Each row of a before or after table is a point. One or more steps were done to the points. Then noise was added and the rows were shuffled. The steps act on how far a point lies along the listed directions, d1 being the first. What was done? A step turns or swaps two directions, mirrors them in a line or flattens them onto one, adds a multiple of one to another, or multiplies one. Angles are multiples of 10 degrees, from the lower direction toward the higher: turns from -170 to 170, lines from 10 to 170 but not 90. Use the fewest steps. Two steps may share a direction if one is a turn and the other turns, adds or multiplies; they go together, in the order done. Otherwise the lowest direction goes first.
(in the rows, 128 means zero)

Directions:
(1): [154  60 124]
(2): [143 129 199]
(3): [ 62 102 142]
Before (11 x 3)
[[120 102 124]
 [144 158 124]
 [116 127 126]
 [113 137 143]
 [ 84 138 150]
 [163 129 131]
 [137 154 147]
 [127 127 148]
 [135 134  42]
 [151 120 137]
 [117 120 129]]
After (11 x 3)
[[214 174 119]
 [230  78 124]
 [ 86 121 121]
 [ 92 112 140]
 [156 156  98]
 [ 90 111 157]
 [ 96 112 131]
 [169 161 134]
 [196 151  93]
 [  6  96 125]
 [106 139 130]]
Steps: turn d1 and d2 by 100 degrees; multiply d3 by 3

Directions:
(1): [158 147 114 192  63 157]
(2): [100  99  94 176 129  54]
Before (8 x 6)
[[149 126 172  81 151 172]
 [113  99 108  70 180  56]
 [ 82 104 116 192 149   7]
 [162 169 135 133 104 178]
 [126 151 117 137 110 146]
 [142 126 134 130 147 146]
 [ 89  84 116 152 114  70]
 [157 157 168  66 111 185]]
After (8 x 6)
[[ 95  87 152  72 154 108]
 [141 148 102 185  96 115]
 [172 132 151 157  88 182]
 [163 150 127 171  51 157]
 [150 123 122 141 135 143]
 [108 134 105 140 112 118]
 [ 81 124 181  54 229  73]
 [159 139 153  31 158 159]]
Steps: turn d1 and d2 by 80 degrees

Directions:
(1): [ 97 156  74 192  99 179 162 154]
(2): [161 116  64  78  64 144  84 126]
Before (10 x 8)
[[193 106 115  83  89 122  94 125]
 [177 101  82  21  84 119  72 104]
 [133  99 172 110 152  70 124 104]
 [131 110 114 128 146  93 134 127]
 [ 83 175  91 225 115 165 171 143]
 [119 138 122 141 132 168 138 125]
 [159 109 116  43  80 109  65 123]
 [151 110  51  49  58 138  74 145]
 [157 138  36 148  47 179 117 156]
 [128 128  31 138  36 187 140 142]]
After (10 x 8)
[[123 129 154 118 157 143 128 116]
 [ 74 140 193 204 183 128 214 135]
 [100 150 190 210 181 128 193 150]
 [139 151  94 187 100 172 161 158]
 [124 127 218 125 195  59 126  95]
 [148 106  76 110  70 124 112 120]
 [130 112  92 127 133 101 129 128]
 [ 60 160  90 208 141 163 194 172]
 [ 88 157  82 183  79 178 156 166]
 [ 79 164  57 196 101 194 189 152]]
Steps: turn d1 and d2 by -120 degrees

Directions:
(1): [143 209 116 114 105 104 103 209 151]
(2): [164 102  95 167  72  85 100  93 194]
(3): [129 146 168 123 209 102 143 112 208]
(4): [213 128  93  91 146  93 189 121 100]
(5): [139  96 141 216 138 128 178 193 127]
Before (12 x 9)
[[ 91 161 159  72 149 139  84  58 162]
 [104 164 151  80 196 112 122  88 188]
 [181 135  97 124 105  99 136 159 111]
 [134  80 111 132 155 134 138 121  85]
 [106 149 151 143 113 113  98 151 174]
 [129 112 136  92 143 140 149 100  74]
 [150 148 110 112 127 121 145 149  88]
 [ 90 137 171 105 135 137 100 102 208]
 [124 135 128 138 117 134 120 174 132]
 [116 168 162 136 111 102  98 123 194]
 [149 171 112 151 104  95  95 133 196]
 [116 135 128 125 120 114 121 155 124]]
After (12 x 9)
[[116 121 127 132 117 115 125 148 125]
 [144 112 117 113 102 129 136 118  81]
 [147  90 102 148 133 118 132 141 100]
 [184 116 108 146 126  90 150 147 137]
 [125 172 148 119 166 114 113 108 186]
 [ 73 188 143   9 183 153 103  80 105]
 [ 78 179 155  34 140 158  73  61 120]
 [126 116 127 149 117 132 125 161 136]
 [ 91 146 163 124 135 129 104 135 157]
 [162 126 103 139 108 113 147 141 100]
 [ 65 161 177  52 149 164  93 100 160]
 [ 92 175 180  97 148 125 104 104 164]]
Steps: multiply d1 by 0.4; add -0.7 times d3 to d5; turn d2 and d3 by 60 degrees

Directions:
(1): [162 124  99 198 159  95  87 121 209 113  84]
(2): [134 139 142 152 108  63 129  54 136 137 219]
(3): [112  78  96 156  68 202 134  89 147  69 144]
Before (12 x 11)
[[143 134 133 105 151 102 139 145 111 153 124]
 [114 159 147  22 133 176 178 204  24 183  93]
 [141 109  81 136 134 191 113 149 137  80  82]
 [113  48  95 202 128 209 102  93 198  49  84]
 [126 112 133 115 100 132 153 147 124 147 137]
 [127  73  90 147  85 189 139  97 153  67 132]
 [136 168 137 114 176  91 121 160 138 146  66]
 [ 82 150 147   8 140 205 182 233  19 165  61]
 [124 150 153 102 121 107 128 117  88 173 181]
 [ 94 159 164  96 128  80 137 127  81 142 181]
 [125 133 142 120 139 101 130 125 106 157 143]
 [137 123 135 140 131  81 103 138 148 150 118]]
After (12 x 11)
[[ 98 117 122 156  87 116 121  75 134  78 190]
 [100 112 148 100  93 130 134 142  99 144 139]
 [122 100 130 139 104 140 129 103 120 129 156]
 [171 152 130 128 197  64 111 160 158 159  83]
 [148  68  51 192  70 221 120  94 190  58  86]
 [130 117 117 153  96 136 104  73 139 126 185]
 [124 156 166 102 250  74 106 200 126 186  43]
 [134 114 119 145 116 119 139 134 158 134 130]
 [158 148 107 118 183 140 110 181 117 127  67]
 [ 95 118 127  96  92 192 154 134  95 100 107]
 [129  59  43 208  87 237 113 119 218  39  46]
 [136  98 108 121 111 157 145 116 118 111 142]]
Steps: turn d1 and d2 by -20 degrees; turn d1 and d3 by -140 degrees

Directions:
(1): [101 178 111 114  98 178  66  53 162 166 115 171]
(2): [176 161 130 192 100 205 162 129 113 153 187  90]
Before (14 x 12)
[[154  83 154 128 175  64 206 195 108  97 130  69]
 [116 148 122 130 125 131 104 121 118 150 119 149]
 [ 88 123 111  74 172  76 125 108 177 102  77 165]
 [106 112 155 127 128 125  95 142 125 126 131 147]
 [105 136 106 114 117 114  97 105 136 142 101 136]
 [163 183 136 187  94 227 143 117 124 188 191 108]
 [128 117 125 133 115 101 170 161 133  85 123  84]
 [117  40 140 101 153  70 133 194 108  80 112 148]
 [148  86 143 138 150  93 203 202  94  66 126  86]
 [142 188 141 191  76 249 122  71 124 166 190 100]
 [182 134 151 199 127 177 210 168  81 123 196  66]
 [150 159 109 167 100 186 166 110 108 140 155 113]
 [176 134 133 187 127 167 156 176 108 124 166  69]
 [152 108 120 172 107 130 171 152 109 121 131 101]]
After (14 x 12)
[[148  66 170 160 156  90 207 208  74  74 164  54]
 [ 69 122 118  60 137  88  90 100 152  94  54 177]
 [ 73 129 127  50 153  70  84  81 171 130  59 166]
 [137 140 128 153 127 138 132 143 102 147 139 126]
 [137 148 111 156 105 153 130 118 119 154 139 104]
 [113  84 132 101 168  56 115 181 124  87  88 116]
 [ 88 133 113  96 107  99 114 115 160  99  91 126]
 [ 92  66 145  75 182  24 149 172 105  72  85 137]
 [150  73 158 136 167  68 196 225  94 106 146  87]
 [ 87 120 118  91 103 157  48  82 156 139 100 204]
 [108  90 116 119 122  79 133 137 127 106  81 139]
 [133  95 118 127 146  87 187 166  94  93 120 111]
 [114 127 153 141 117 150  96 135 125 135 144 142]
 [129 191 104 141 121 195 127  66 178 153 138 144]]
Steps: turn d1 and d2 by 110 degrees
